Rows are points. Two turns around zero, p and q, are shown by what they do to some points. Write where each new point lands after one turn and then the other. Backwards means that the second turn is done in reverse. Each puzzle has new turns, and all numbers are rounded.

Turn p:
[9 29 5] -> [-10 19 -22]
[-23 42 13] -> [-43 22 -10]
[7 -41 5] -> [30 -11 27]
[7 -30 -23] -> [23 -30 5]
Turn q:
[22 10 -34] -> [-10 12 -38]
[-7 -44 42] -> [7 -50 34]
[-17 -5 -35] -> [-36 13 -6]
[-2 -12 -13] -> [-16 -5 -5]
[7 39 14] -> [32 27 -2]
[-3 13 25] -> [23 4 16]
Where do these land?
q, then p: [-3 -12 37] -> [30 18 17]
p, then q: [-7 -2 -19] -> [-15 -13 3]
p, then q backwards: [-8 -13 -33] -> [16 -31 11]
q, then p: [19 -8 -33] -> [-15 -36 -5]
p, then q: [-2 34 48] -> [18 55 13]

Turn p:
[-11 -7 -22 -17 25 -3] -> [-12 -12 -10 -14 29 -12]
[-15 18 -24 -40 -14 -14] -> [-30 12 -35 8 5 -27]
[-17 -19 -7 25 -21 18] -> [-14 -23 21 24 -9 16]
[29 3 -19 3 -26 25] -> [-8 5 -20 16 -8 41]
[-5 -8 -5 11 -8 25] -> [-14 -6 14 9 0 21]
[-8 -3 8 22 15 -26] -> [28 -13 13 3 5 -20]
[-12 4 -16 29 24 14] -> [7 -8 22 13 34 10]
[48 -12 38 -26 -19 -34] -> [29 8 -32 -34 -54 -4]
[-8 25 47 -7 23 -5] -> [15 38 27 -24 -4 -24]
Turn q:
[6 -5 32 22 -29 -4] -> [19 -1 26 1 -27 -26]
[5 9 -30 7 -4 6] -> [-16 3 -27 9 -7 -2]
[12 32 6 19 19 3] -> [-13 38 8 17 1 0]
[-41 0 20 -7 -1 -9] -> [-9 -28 34 5 13 3]
[23 9 -20 -35 7 14] -> [-6 12 -26 -20 -5 34]
[-25 -24 14 -7 -24 -5] -> [12 -39 16 -6 -5 -7]
[-8 -13 18 19 -6 -43] -> [2 -7 23 -13 15 -43]
[27 -8 -40 -19 38 38] -> [11 21 -55 8 16 42]
Where do these land?
p, then q: [-6 -19 7 8 -28 -1] -> [13 -22 4 4 -18 -17]
p, then q: [-19 31 19 -41 20 10] -> [-48 5 29 -13 15 17]
p, then q: [2 15 -6 27 -11 5] -> [10 19 1 22 -10 -12]
q, then p: [-16 13 -34 26 -8 -29] -> [2 -28 5 17 14 -43]
p, then q backwards: [33 35 40 -17 23 20] -> [58 15 25 -19 23 -6]
p, then q: [-8 -15 -42 7 -1 9] -> [18 -13 -14 27 28 -3]
q, then p backwards: [-15 -42 13 19 1 -6] -> [-10 -6 -8 27 21 -34]
q, then p: [3 1 -27 -3 -11 -11] -> [-16 -16 -12 8 9 -14]
p, then q: [26 -19 32 -25 15 4] -> [-6 -12 -3 -33 -19 35]

Turn p:
[7 13 9 -14 26 17 16 7 -3] -> [11 0 -2 -19 0 24 3 26 -1]
[-22 -5 5 14 -10 -15 23 -24 -26] -> [-16 3 -12 -4 -2 -26 41 -2 -8]
[-9 3 3 -19 -23 2 -3 -29 -7] -> [-9 -2 -3 -29 -3 -16 3 -24 -9]
[8 19 11 -23 -9 -7 -4 17 17] -> [-7 -4 26 -16 6 6 -20 4 18]
[28 -4 -15 20 -16 16 -10 17 6] -> [14 12 12 25 -24 15 -12 -16 6]
[-14 -5 6 -9 4 13 13 6 -26] -> [-14 3 -22 -13 -14 5 10 15 0]
[9 10 -12 -18 -3 -25 -3 -32 20] -> [19 -3 21 -18 20 -29 -8 -11 -11]
[27 -7 14 -8 -3 -2 -22 22 -12] -> [-7 -23 13 9 -27 9 -22 7 1]
[-17 -18 17 -21 -16 11 20 -12 0] -> [-4 -9 -22 -29 -4 -8 13 -11 22]
[-15 3 -14 33 10 -10 -30 11 15] -> [-9 7 1 42 26 6 -12 -8 -11]
[-6 -5 15 32 27 4 1 8 -10] -> [-4 -10 -11 26 6 21 22 16 -9]
[4 -4 -38 11 13 -5 -1 9 27] -> [27 24 1 25 17 -7 -18 3 4]
Turn q:
[13 15 -20 6 -1 -2 5 -8 -10] -> [1 1 -9 22 -3 -6 -1 -14 -15]
[9 -13 0 20 -16 1 -13 5 0] -> [4 6 -16 3 -18 2 5 21 1]
[-22 -36 21 -9 15 9 2 22 -24] -> [-9 -31 25 -20 6 -6 -9 38 4]
[-17 -6 8 17 1 14 -28 21 -27] -> [-14 2 2 2 8 5 -4 47 -18]
[-11 -13 8 -28 -5 5 6 31 -9] -> [4 -15 22 -30 4 -13 11 13 -13]
[-13 5 -1 17 -12 4 -21 18 2] -> [-12 14 -14 -7 2 8 10 22 -13]
[4 7 23 -21 1 -5 8 -18 -2] -> [8 10 29 -2 -2 1 -11 -14 12]
[33 20 -9 5 0 -3 23 -11 23] -> [13 7 -9 23 -5 -6 22 -35 14]
[-12 -11 15 -24 27 -36 7 -6 -3] -> [-16 -6 19 -20 7 -25 -29 -13 22]
[18 25 -18 12 5 16 9 -18 33] -> [13 8 -23 23 13 18 19 -31 10]
[3 -5 -21 8 -9 11 -29 -9 2] -> [15 8 -28 4 2 11 -11 12 -14]
[-4 11 -7 -3 -5 -13 32 -29 14] -> [-6 -5 2 4 -14 12 -4 -44 10]
Where do these land?
q, then p: [-8 -12 6 -14 -10 2 48 -16 -19] -> [-5 -36 -17 -7 -14 -6 16 -34 13]
q, then p: [-1 -8 -10 5 -7 -29 -7 35 29] -> [2 26 5 -21 13 -36 -12 17 12]
q, then p: [3 0 -7 -5 17 27 -6 24 0] -> [15 -5 -8 11 -7 3 5 35 4]
q, then p: [18 4 15 3 -12 -5 -32 -7 -7] -> [-13 12 34 6 -3 15 -9 2 -4]
p, then q: [-12 -11 10 3 6 27 4 3 9] -> [17 -15 -16 5 12 12 6 -10 -6]
q, then p: [-10 33 27 6 -10 -17 4 -7 -1] -> [-24 5 8 -21 22 17 20 -11 -4]
p, then q backwards: [-6 3 -5 12 -31 13 18 -9 -9] -> [8 19 6 3 -19 -18 13 5 22]
p, then q: [12 9 1 -10 20 25 2 -11 11] -> [32 -5 9 12 12 -7 4 5 -8]
q, then p: [15 -17 -34 19 29 -25 -14 0 -11] -> [-1 12 -3 43 13 -33 -20 1 -13]
q, then p backwards: [-10 0 -3 -20 -1 -18 -16 -12 -3] -> [-1 8 -18 -24 -7 5 -14 -4 5]
